Rows are points. Each copy is the shape, with its points in the same order, stretched, turned, moved and blurred by noise. Is it also mirrored, or only turned?
In the rows, 128 means zero.

Shape:
[[121  96]
 [128 179]
 [103 180]
 [168  43]
 [142 151]
 [155  93]]
Copy 1, 6 rows:
[[142 151]
 [ 67 133]
 [ 63 159]
 [193 106]
 [ 90 123]
 [140 114]]
Copy 1 is: mirrored
Copy 2 (6 x 2):
[[ 99 114]
 [184 103]
 [186  82]
 [ 50 168]
 [158 124]
 [ 99 145]]
Copy 2 is: mirrored
Copy 3 (6 x 2):
[[103 124]
 [148 184]
 [153 182]
 [ 48  93]
 [125 171]
 [ 90 124]]
Copy 3 is: mirrored
Copy 4, 6 rows:
[[130 187]
 [122  93]
 [101  93]
 [179 240]
 [137 122]
 [160 181]]
Copy 4 is: mirrored

Shape, 6 rows:
[[138 131 147]
 [173 143 152]
 [ 86 216  94]
 [105 141 188]
 [ 98 100 156]
 [164  56 112]]
Copy 1 (6 x 3):
[[121 125 165]
 [166 103 162]
 [ 89  62  60]
 [ 91 113 197]
 [ 88 161 180]
 [174 193 139]]
Copy 1 is: mirrored
Copy 2, 6 rows:
[[157 129 119]
 [192 142 108]
 [ 95 223 149]
 [157 112 173]
 [126  89 138]
 [146  82  55]]
Copy 2 is: only turned

Shape, 9 rows:
[[109 138 187 186 194 147]
 [155 151  77 113 110  91]
 [101 146 129 120 145 110]
 [ 92 154 107 143 191  82]
 [ 31 152 105 115 128 118]
 [131  87 128 135 139 168]
 [107 110 162  89 122  55]
 [149 104 142  88 151 110]
 [156  50 146 151 146 143]]
Copy 1:
[[157 148 249 119 154 119]
 [119 112  73 177 111 115]
 [104 132 150 133 113 137]
 [ 74 136 187 193 141 142]
 [ 59  76 156 105 125 164]
 [154 118 129  88 180 144]
 [ 99 191 104 126  64 184]
 [115 204 102 116 136 135]
 [198 172 122 124 189 175]]
Copy 1 is: mirrored
Copy 2:
[[130 202 174 200 145 190]
 [ 68 116 118  84 130  75]
 [ 92 125 173 120 150 137]
 [ 65 170 178 120 209 136]
 [ 61  60 192 133 184 150]
 [153 117  93 141 125 168]
 [150 128 211  70 153  84]
 [152 138 143  73 133 138]
 [200 160  88 129 134 142]]
Copy 2 is: only turned
Copy 3, 9 rows:
[[118 137 196 235 151 105]
 [143 150 111  70  89  85]
 [ 91 138 119 140 135 109]
 [ 92 153 106 165 133  38]
 [ 70 141  48 168 145 140]
 [174  95 146 131 147 132]
 [ 46  69 141 113 107 110]
 [119  93 167  98 157  93]
 [178  52 172 135 124  99]]
Copy 3 is: only turned
Copy 4:
[[120  91 173 226 130 169]
 [174 145 129 101 143  84]
 [125 108 182 138 154 105]
 [170  84 190 174 200  91]
 [ 88 104 179 134 181  41]
 [115  80 101 142  91 133]
 [146 110 234 122  92 118]
 [145  90 175 109  99 151]
 [157  58 110 167  43 163]]
Copy 4 is: only turned

Shape:
[[142 130 160  98 144 153 163 124 191]
 [ 65  79 147 147 180  91 132  33 133]
 [116 160 117 144 108  93 146 101 167]
 [119  67 183  86 109 137  96 143 122]
 [136 158  62 126  89 156 101 118 196]
 [183 168 102 124 171  72  46 161  94]
 [192 148 115 139 168  70  44 123 134]
 [192 165 148 119 163 185 115  80  87]
 [156  54 157 129  68 145 108 158 154]
 [152 135  77  90 162  81 157  34 123]
 [135 151 119 140 178 161 137  75 115]
 [104 102 135 204 198 191 160 156 133]]
Copy 1:
[[159  85 125 171 147 135 164  86 117]
 [112 103 102 136 243  73  97  63 124]
 [142 172 123 146 164  86 147 110 138]
 [140  75 157 106 155 160 115  93 115]
 [101 162  81 136 115 154 169  97 155]
 [131 153 135 142  87 120  26 107  93]
 [138 145 104 150 105 111  21  89 129]
 [103 130 131 211 174 188  87 111 116]
 [159 102 124  92 149 175 134 142 163]
 [152 171  70 156 206 130 103  58  69]
 [ 90 134 113 197 190 138 111 111 104]
 [ 68  54 124 184 188  90 147 184 110]]
Copy 1 is: mirrored
Copy 2, 12 rows:
[[126 143 137 100 150 122 163 131 167]
 [ 91  44  65 203  67 145 192  77 183]
 [108 102  84 125 111 102  97 100 172]
 [ 95 104 175 119 108 152 163 186 124]
 [212 114 102  84 104 102  89 151 167]
 [144 104  80 167 162  78  42 137  15]
 [162  62  93 164 151  56  63 111  51]
 [190 166 127 146 152 180 116  96  70]
 [123  82 199  93 139 145 103 194 177]
 [138  63   8 101 130 156 141  37 122]
 [169 139  81 171 132 166 130  97 131]
 [142 156 129 225 175 170 104 181 202]]
Copy 2 is: mirrored

Shape:
[[147 167 154  85 138 125 110  86 141 201 164 143]
 [132 123 106 133 209  82 113 106 108 168 151  79]
 [168 138 186  91 123 124 138 146 132 164 149 125]
 [150 129 100  83 178  97 180 116 133 199 154  92]
 [182 122 160 172 142 202 120 157 184  83  88 154]
 [182 151 178  94 145 115 111 118 149 145  75 124]
 [172 121 165  87 125  88 106 114 137 172 185 132]
 [128 149 110  90 143 117 125 115 102 121 160  49]
 [119 145 128  75 139  78 123 101  79 145 164 131]
 [141 133  93 166 123 161 130 172  99  70  94 164]
 [178 195 148 128 109 134  98 160 126 153 131 144]
 [145 132 104 127 158 126 147  77  75 172 170  95]
 [138 162 121 203 126 112 157 139 118 100 137 131]
 [112 142 179 152 118 166  97 181 159 136  86 147]
 [132 178 136  96 160 109 107 126 175 141 155 140]
 [101 111 162 127 192 153 211  83  71  61  78  63]
 [128 126 106 173  74 142 137 125 130  82  83 123]]
Copy 1 (17 x 12):
[[127 127  80 163 136 159 136  42 134 117  71  71]
 [163  90 129 168 150 114 129 155 193  46  99  44]
 [121  92 113 124 120 164 165 100 148 159  78 137]
 [146  49  87 169 144 180 159 132 144  73 117  61]
 [ 74 165 101 150  84 119 140 146 208 170 160 215]
 [ 99 148 103 150 113 124 197 142 136 139  51 163]
 [177  95 102 132 130 151 144  61 166 136  80 118]
 [183 119 142 137  95 159 162 144 150 115 102  56]
 [177 107 153 119 156 144 168  87 119  90 108  77]
 [114 136 173 150 151 123 125 164 162 151 205 188]
 [114 144 110 176 162 132 128 110 151 206  85 125]
 [153  66 155 198 108 138 142  88 155  80 128  47]
 [128  94 113 155 122  54 126 151 165 164 190 109]
 [ 61 152 104  97 124 131  82 158 139 163 102 173]
 [144 167  56 122 160 142 143 103 168 121 106  80]
 [ 81  77 203 101  22 101 249 199 142  42 153 102]
 [126 123 116 139  73  88 119 160 106 161 189 181]]
Copy 1 is: only turned
Copy 2 (17 x 12):
[[ 95 185 118  74 169 110  80 178 155 176 144 132]
 [ 98 151 130 166 158  36 101 134  73 138 142 163]
 [134 199 117  78 135 137 100 188 128  92 132 121]
 [127 193 120 139 105  60  52 135 120 131 147 181]
 [162 155 172 156 111 210  98 114 119 109  62  63]
 [132 179 103  90 163 111  66 139 127  68  99  78]
 [101 199 146  87 159 113 112 187 148 115 171 133]
 [ 70 137  99 139  96  67 112 168 104 116 178  98]
 [ 73 104 105  96 155  70 119 179 146 122 180 159]
 [154  45 141 158 117 166 117 116 116 126 125  97]
 [153 154  93  93 168 170  86 164 118 123 161  74]
 [ 71 138 134 114 121  76  97 132  86 166 163 157]
 [138 113  91 147 118 149 160 105 123 128 149 118]
 [192 131 121 117 139 151 134 177 136 125  57  72]
 [112 182  96 143 145 126  78 174 168 136 132 120]
 [ 41  89 102 127  62  69 143  98  81  76  48 143]
 [148  77 141 128  79 118 158  93 140 124 133  66]]
Copy 2 is: mirrored

Shape:
[[216 149 166 191 121 164 114 132 113 144  81  92]
 [160 164 129 201  74  97 121 173 109 140  96  99]
 [109 187 113 166 180 141  60 114 100 132 138 142]
 [129 115  89 160 160 161 114 146  84 108 123 103]
 [141 106 123  96  71  84 171 144 144 185  50 131]
 [127  98 133 147  84  89 140 104 139 173  92 161]
 [127 152 111 182 101 185  99 102 118 103 164  62]
 [182 106 113 160  92  80 127 155 141 202 118 144]
 [218 184 124 196 159 113 117 147 157  99 117  66]
 [122 160  90 118 176 169 132 111  89 110 172 190]
 [175 120 138 184 114 162 138 140 153 188 129 127]
 [115 126 117 161 185 129  79 113 105  84 148 108]
 [106 135 114 122 137  88 135  76  65 153 155 145]
 [102  96 152 131  95  73 198 136 139 146  74 213]
 [ 71 166 112 108 154 141  89 104 114 118 151 150]
 [106 104 157  69 129 148  99 125  87 148 207 204]
 [135 143  85 143 126 153  71  88 101  80 135 155]]
Copy 1, 17 rows:
[[213 159 129 113 162 175 194  87 140 202 137  75]
 [147 172  74  86 133 182 190 157  58 164 152 110]
 [121 204 111  89 174  69 138 137 137 150 182 126]
 [148 153 152  99 207 149 161 132 133  98 137  99]
 [ 86 177 155 163  89 234 185 141  65 158 121 116]
 [ 90 166  99 159  92 193 143 174 114 153 131 117]
 [173 140  77  73 164 144 116  63 170 104 145 157]
 [105 157 121 133  94 218 157 171  95 181 114  50]
 [142 129 108 117 185 162 196  77 119 216 160  76]
 [ 97 128 161  89 173  66  95 167 184 114 120 153]
 [158 153 120 119 157 188 101 131 141 196 106  81]
 [125 148 106 140 192  94 158 134 165 108 174  97]
 [ 95 133 139 112 104 132 104 188 143  97 209 143]
 [ 64 140 105 193  91 179 145 235  82 150 100 145]
 [ 92 177 117 114 147  68 116 129 137 102 156 181]
 [116 117 133 139  82  69  52 161 188  81  93 121]
 [103 163  95  95 127 101 180 112 194  88 126 132]]
Copy 1 is: mirrored
Copy 2, 17 rows:
[[ 42 144 127 134 162  82  25  67 141 114 120  83]
 [ 73 114 112 183 164  84  99 120  78  74 106 113]
 [160 206  89 155 179 100  77 147 101 140 104 116]
 [105 151  97 116 119  65  95 132 111 130  82 137]
 [ 86  70 103 180 169 169 143 122 188 110  88 136]
 [ 85 122 111 170 182 171 176 129 137 146 115 127]
 [ 69 152 136 138 154  21  63 175 119 112 154  95]
 [ 61  86  51 173 182 162 144 116 126 143 117 100]
 [144 139 136 109 160  71  53  79 116  89 113  49]
 [158 201  72 125  86 127  97 132 161 146 116 125]
 [ 31 132  91 137 172 132  82 126 144 133 127  61]
 [162 170 129 118 150  80 112 142  84 150 116 134]
 [139 144 116 196  97 109 151 136 137 186 108 144]
 [112 140 155 159 139 228 211 117 132 117  98 160]
 [176 179 103 154 160 120 101 182 138 142 127 142]
 [106 136  69 166 108 176 102 181 142 203 184 166]
 [140 184  70 135 153  96 120 126 135 134 151 152]]
Copy 2 is: only turned
Copy 3 (17 x 12):
[[127 218  76 114 154 115  66 185 158 174  76 138]
 [167 230  67 108 150 124  92 148 104 186 177 119]
 [184 144 125 139 137 207  33 175  85 112 121 150]
 [152 125 131 136 135 100  36 166  98  96 146 127]
 [ 68 175  55 106  90 115 199  94 129 142 178 102]
 [111 121  42 144 106 140 177 121 102 166 158 151]
 [147 169 167 167 155 124  18 147 117 166 148 195]
 [126 157  70  98 101 129 164 160  93 216 128 100]
 [162 180 129  79 145 137  14 187 192 198 113  77]
 [197  93 149  99 105 130  71 164  97  79 126 194]
 [114 151  87 102 144 134 125 191 115 193  98 167]
 [185  95 146 177 140 161  35 156 114 106 132 116]
 [160 104 113 117 117 147 106  67  65 133 137 154]
 [135  96   7 103 114 120 225 114 125 109 200 151]
 [174 113 157 156 120 188  91 124 102  89 155 175]
 [215  91 162 156 123 143 192 128  91 103  97 201]
 [191 142 138 187  83 119  46 169 100 112 148 176]]
Copy 3 is: mirrored

Shape:
[[131 107 145 122 150 176  88  85 117 183 164 138]
 [157 136 146  76  84  98 114 160 161 102 115 130]
 [118 147  79  76  98 117 146 117 165  91 148 144]
 [103 113 138  85 112 161 137 145 186 174 133 132]
 [170 177 113 106 135 100 160 141 190 125 124 149]
 [175 129  83  98 107 157 151 157 156 110  94 141]
 [145 123  91  49 120  98 150 169 130 155 138 147]
 [169 145 109  88 139  94 178 121 173 114  99  96]
 [163 121 112  74  89 101 193 121 158 106 112 109]
 [144 128  85 119 131  88 125 120 161 123  86 115]
 [110  87 186 146 171 179 122  70  98 177 145 207]
 [106  62 150 155 191 141 144 129 128 122 159 158]
 [167 115 124 106 116 142 137 141 153 140 180 123]
 [101 114 146 186 129 143 147 116  97 171 149 155]
 [ 90 130 169 137 185 179 133 120  83 140 147 136]]
Copy 1, 15 rows:
[[104 181  85 172 174 177 111 144  86 116 115 103]
 [156 158 148 106 100 121 129 130 157 125  54 175]
 [182 103 151 129  95 161 175 167 174 127  97 159]
 [143 144 113 112 159 181 162 150  75 158 108 185]
 [156 124 159 116  94 112 217 103 109 134 106 162]
 [145 121 167 147 161 104 215 148 136 124  72 162]
 [118 114 145  49 144 142 190 139 159 115  77 135]
 [127  99 177 118  93 131 206 102 137 177  64 143]
 [126  78 163 119  79 132 203 139 160 157  63 173]
 [157 108 182 113 135 138 144 123 121 152  69 130]
 [120 138  36 189 179 151  97 137  67  86 126 104]
 [140  98 103 175 167 166  96  80 117 112 135 126]
 [106 140 143 132 114 151 175 133 120 113 121 171]
 [107 114 100 158 158 116 110 151 100 136 167 115]
 [116 145  65 176 196 131 116 114 150 155 132  93]]
Copy 1 is: only turned
Copy 2, 15 rows:
[[ 82 131  72 101 115 174 163 109  77 194  93 177]
 [ 85 109 118 175  55 107  87 162 151  71 111 125]
 [ 81  91 149 130 132 112  98  84 159 103 131  91]
 [109  77 109 175  97 172 139 106 137 123  64 135]
 [ 96 121 138 142 109 134  15 130 186 100  99 138]
 [ 78 110 152 160 135 177  68 142 140  58 127  98]
 [ 64  97  86 167 128 123 105 125 185  35  85 149]
 [120  70 178 111 117 129  33 162 174  65 119 151]
 [120  69 137 102 100 130  71 178 171  45  99 103]
 [136 109 157 139 150 120  53 122 115  69 126 154]
 [ 84 213  63  68 145 168 190 120  89 243   7 167]
 [132 212 151  94 111 167 180  93 141 134  71 165]
 [ 94 114  95 126  62 175 105 118 155  98 118 131]
 [173 195  57 112 153 158 155 131 116 182  80 135]
 [106 166 127 124 151 149 181 135 144 219 105 169]]
Copy 2 is: only turned
Copy 3 (15 x 12):
[[153 191 154 143  99 151 177 100 190 103 149 119]
 [107 111 137 138 141 157  94 108 129 173  98 126]
 [ 65 141  99  95 137 161 127 138 110 147 109 117]
 [110 141 127  70 168 112 147  85 192 174 135 115]
 [ 88 124 120 106 139  97 151  83  64 146 121 130]
 [ 86 146 135 104 160 136 145 122 106 194 104 172]
 [107 183 140 109 170 150 102  83 114 170 127  88]
 [ 93 134  74 139 145 140 138  75  88 153 139 164]
 [109 140  52 111 152 164 112  96 113 180 101 172]
 [103 123 117 148 168 160 142 115  90 127 164 147]
 [190 194 144  93  44  98 150 111 176 100 169 161]
 [111 169 149  77 114 122 122 107 146  69 145 177]
 [105 161 129 104 146 157 148  86 148 132  76 131]
 [156 170 114 109 124  67 148 130 159  76 116 153]
 [119 201 141 141  69  55 142 114 174  83 150 146]]
Copy 3 is: mirrored
Copy 4 (15 x 12):
[[138 107 118 115 164 171 191 116  99 151 101 111]
 [ 94 165 125 118  89 103 100 110  56 128 133 169]
 [103 172 158 121 102 108 178 136 114 118 128 201]
 [ 90 131 136  76  87 157 174 120 100 189 129 158]
 [136 109 115  75  78  97 159 122  84 104 137 209]
 [102 119 128  74  88 123 112 120 121 115  62 202]
 [ 65 151  94 121  92 131 175  71  75 144 103 187]
 [136 149  86  98  57  85 155 156  85 113  94 172]
 [140 181 101 115  58 103 131 137 102 142  91 180]
 [106 109 110 130  84 115 141 167  85 106  98 168]
 [179  31 138 116 110 198 172  95 147 127  98  79]
 [138  85  96 114  68 183 153 114 184  84 132  99]
 [130 166  92  93 126 147 154 101 111 139 129 179]
 [146  62 118 142 132 157 150 103 169 158 132 116]
 [119  86 123 120 132 117 181  95 163 124 108  69]]
Copy 4 is: mirrored

Shape, 16 rows:
[[ 81 120 169 175 167 172 164 127 163 174 129 161]
 [131 165 156 117 136 164 108 111 137  99 156 136]
 [105 152 158 179 159  55 140  87 107 124 122 109]
 [120 126 113 154 138 123 191 159 144 142 102 131]
 [127 127 132 122 150 125 103 124 171 136 121 121]
 [104 134 130 116 139 108 136 147  87 120 122 144]
 [107 144 145 131 155 119 129  96 122 150 156 110]
 [ 83 136 135  92 135  96 135 109 130 112 124 127]
 [125 165 124 139 147 178 127 108  91 107 113 111]
 [129 121 163 102 148  93 133  94 155 131 150  91]
 [116 137 131 146 132 108 133 147  91 153  98 116]
 [105 147 143 171 166 120 155 121 160 157 187 122]
 [ 89 143 119 116 145 119 127 117 141 159 111 134]
 [117 131  81 146  76 120 164 102  89 185 102 149]
 [ 77 107 117  85  92 130 104 119 117  75 105 106]
 [ 92 101 114 136 150 128 137 108 106 104 114 146]]
Copy 1, 16 rows:
[[ 63  81 137 139 121 175 111 136 180 139  49 169]
 [114 136 132 165 142 142 112 151 117 126 156 151]
 [130 102  49 163 118  75 154 124 186 161  66 134]
 [105  97 115  98 121 132 179 141 172 111  90 145]
 [103 121 137 127 168 149 122 139 122 159 114 126]
 [121  77 109 124  97 106 136 116 145  90 122 133]
 [110  90 124 179 143 121 127 121 152 141  97 139]
 [118  73  92 160 137 130 146 101 110 109 114 122]
 [150 104 131 164  91 133 119 173 138 111 129 138]
 [109 107 108 174 207 120 145 110 136 135 101 133]
 [138  90 119 111  96 102 145 122 152 121  87 138]
 [ 62 115 132 162 153 119 146 142 182 158  90 154]
 [115  65 127 141 124 148 135 113 124 145  97 129]
 [152 103 118 138  64 139 176  78 162 127  91 117]
 [124 127 110 164 105 142 130 110  61  77 131  88]
 [108  93  99 156  95 137 120 133 160 100 105 103]]
Copy 1 is: only turned
Copy 2, 16 rows:
[[132 128  72 118 202 101 127 143 128 170 215 127]
 [ 87 156 145 133 138 133 158 160 155 131 123 144]
 [110 143 140 107  87  86  86  46 111 139 179 145]
 [174 132 101 161 136  72  97 142 130 133 165  88]
 [ 99 129  99  91 135  94 115 137 150 132 121 106]
 [141 108 179 128 118 118 147 141 113 137 123 141]
 [112 122 110 105 122 133 148 108 118 123 157 142]
 [115  90 142 127 114  90 149 109 128 121 105 141]
 [ 89 143 162 150 134 148 139 169 138 137 148 104]
 [ 95 131  81  97 106  89 136  97 116  89 125 148]
 [126 126 137 119  88 112 111 137 108 155 141 121]
 [154 132  78 105 140 102 130  95 152 121 202 138]
 [121  98 115 109 121  98 143 126 139 150 132  98]
 [177 107  98 186  98 153 114 121 127 187 121  86]
 [ 81  66 150 158 118 131 105 160 147 144  78 147]
 [131  93 157 147 170 125 106 125 136 143 139 121]]
Copy 2 is: mirrored
Copy 3, 16 rows:
[[160 125  94 105 112 194  83 109 169 161  62 132]
 [187 123 118 115 125 158 130 102  89 106 126 172]
 [104   7  88  96 170  94 124  89 141 131 113 140]
 [ 96 119 150 129 122 158  93 151 138 150 126 138]
 [168 132 157 115 141 119 123  95 149 105 120 126]
 [111  89 126  95 104 126 135 136  92  99 113 138]
 [148  91  86  92 138 124 113  87 116 124 126 120]
 [125  97 149  69 132 127 138  91 124  94 136 139]
 [149 108 103 107 157 171 174 130  74 136 117 140]
 [171  75 128 100 132 105 111  83 143 134 168 123]
 [110  83 133 107 130 111 128 132 103 137  90 103]
 [139  87  74 128 137 147  61  80 151 134 135 123]
 [127 130 133  81 143 129 114  94 139 112 100 115]
 [ 56 157 105 110 127  94 106 144  99 183 104 124]
 [117 124 185  83 108 148 205  86 109  83 134 137]
 [109 104 113  96 126 148 175 136 143 100 122 138]]
Copy 3 is: only turned
